Each wall is flat, endless, passes through zero and stands at right angles to its row. A trip goes straight from one point to another. List the walls that it crosses, first one first.
(in the rows, 128 means zero)

Walls:
(1): [ 46 230 151]
(2): [120  79  87]
(3): [ 89 155 100]
(4): [129 150 149]
(5): [ 27  85 110]
(6): [ 95  87 176]
(7): [138 155 128]
(8): [119 176 127]
Trips:
[224 174  87] to [179 100  79] => 4, 2, 8, 7
[168 103 161] to [142 150 149] => 7, 8, 1, 6
[152 141  88] to [ 36 103 145] => 5, 1, 7, 6, 8
[165  87 161] to [111 111 117] => 5, 3
[107 123 162] to [ 87 106 116] => 3, 2, 4

Walls:
(1): [137  94  54 151 175 151 128  37 172 141  88 148  92  66]
(2): [199  47 110 124 141 218 159 139 126 235 169 119 151 121]
(3): [217 152 105 146 149 181  53 114 164 126  59 177 133 102]
(4): [ 95 184 140 130 128  83 175 112 135 119 133 107 133  59]
(5): [108 198 137 157 126 162 144 240  90 142 113 185 111 168]
(6): [167  17 140 116 167 126 122 214 173 111  69 122 104 159]
(7): [176 239 174 138 106 155 153 128  56 125 111 132 130 123]
(8): [ 53 123 158  83 150 114  94 102 138 188 127 147 140 194]
(9): [106  78 221  91 104 100 173 185 179 192  81 150 181 128]
Trips:
[158 137 106 181 130 128 141 159  86 128 112 142 164 153] to [121 193 108 116 153 134 159 138  56  75  95  56 100 135] => 6, 2, 4, 3
[ 89 198 138  84 125 167 116 187  61 153 154 152 100  60] to [150 138  87 102 132 169 143 113  89 138 207 146  97  68] => 2, 1, 5
[ 82 229 169 143  97  96 155 113  98 200 103 102  83  71] to [140 120 131 150 160  97 168  83 171 126 155 155 142 156] => 1, 5, 7, 2
[137 164 158  87 128 156 203 136 194 139  77 161  96 106] to [ 92 125 141 130 182 118 198  59 154  55 102 153 110 116] => 2, 5, 3, 7, 6, 9
[ 67 189 197  89 224  82 184 124 142 192 194  92  79 100] to [152 178 108  76  79 101 109 121 118  88  84  51 209 129] => 5, 8, 9, 3

Walls:
(1): [168 124 112 160 141 157 161 137 180 151 173 114 108 161 136 101  81  90
 174 194 146  98 128 154 139 165 135 140  62 100 178 167  80 138  86 118
 143 127 127 110 111 133 143  85 119 198 171 168]
(2): [101 153 118 118 155  74  74 159 121 148 102  92 177 114 158 111 117 128
 118 142 151 176 121  76 140 130 133 133 138  83  91 121 125 152 125  91
 107 152 176 117 176  84 143 126  95 178 153  81]
(3): [165 151 140 129 167 120 184 113 109 107 182  82 147  61  67 151 165 104
 141 138  84 149  76 138 107 198 110 104 113 147 124 137 127 160 123 141
 150 125  70 126  87 113  69 119  65  94  58 193]
(4): [182 111 135 112  90 115  76 122  78 104 114  71 123 120 151  47 127 127
  76 177 131 149 146 114 166 145 180 156 180 153 112 153 134 126 102 151
 124 109 145 158 120 124 139 172 108 134 170 186]
(5): [144 186 137 122  67  75 125 131 102 159 148 128 129  85 158 144  99  80
  80  88 148 109 105 151 174 128 181 139 146 106 128 141  81 127 127 141
 178 134 109 111 148 108 162  92  98 125 122 134]
(6): [140  93 151 156  98 138 113 169 145 122 110 179 138 173 160  97 128 180
  88 185  59 106 166 147  74 112 117  90  55 157  85 177 143 157 157 126
 133 143 157  80 118 206  60  90  99 154 199  71]
(7): [129 177  95 135 162 124  88 156 118  87 145 180 131 180  90 105  89  92
  10  82 123 118  67 140 122 131 122 132  89 166 106  96 129 149 122 174
 161 122 112 122 135 156 137 151 153 122 175 215]
Trips:
[150  54 114 169 123  86 135 160  89 178 181 131 145 114 180  80  86 132
  92  57 157 131 141 125  91 109 107 133 170 133 128 114 178 148 132 173
 118 104 111 139 137 136  98  80 100  93 167 115] to [ 91  98 151 159 153 134 151 135 131 106 131 123 126 136  78 151 113 120
 101 163  96 127 144  94 209  96  96 131 103 140 148 112 169 181 134 157
 129 113  86 127  75 155 111 143  96 145 196 118] => 2, 5, 3, 1
[102 146 153  93 184 156 149 125 152  60 108 139 104 116 122  84 140 156
 165 174 106 179 116  76 129 107 147 186  87 111 150 148  79 137  77 168
  86 146 114  91 120 118 132 157  60 147 116  84] to [137 134 157  98 112  98  71 158 166 115 157 110 114 173 140 171 109 135
  80 117 176 116  99 109 111  87 114 155 126 115 116 134 128 109 125 158
 133 147 103 196 170 171 117 133 123 158 177 140] => 3, 7, 5, 1
[152  93 147 131 112 108 179 104 139 179 128  59  96 149 115 158 143  96
 127 117 117 129 167 155 150 175 145 116  96 104 194 138 145 148 124 105
 138 138  92 165 159 153 185 110  80 167 119 109] to [104 123 142 133 115 124 181 124 200 126 153  77 101  87 174 158  90  86
 133  74 131 119  14 205 163  99 146 182 101 147 151 166  87 193 120  83
 143 135 147 157 140 202 137 127 132 147 140  94] => 7
[124 145 140 143 118 210 147 127 138 109 119 126 125  84 182 192  78 137
 156  94  85  90 137 127 122  44 137 126 110 162 179 127  70 151 147 141
 159 163 142 181  95 131 156 128 109 143 159 149] to [ 61 146 114 131 106 148  86 111  72  95 179 151 121 102  88 127 113 102
 111 123 131 145 154 158 140 124 161 118 105  94 164 172 110 154  54 158
 196 123 190  64 131 135 133 131 133  97 161 101] => 7, 4, 2
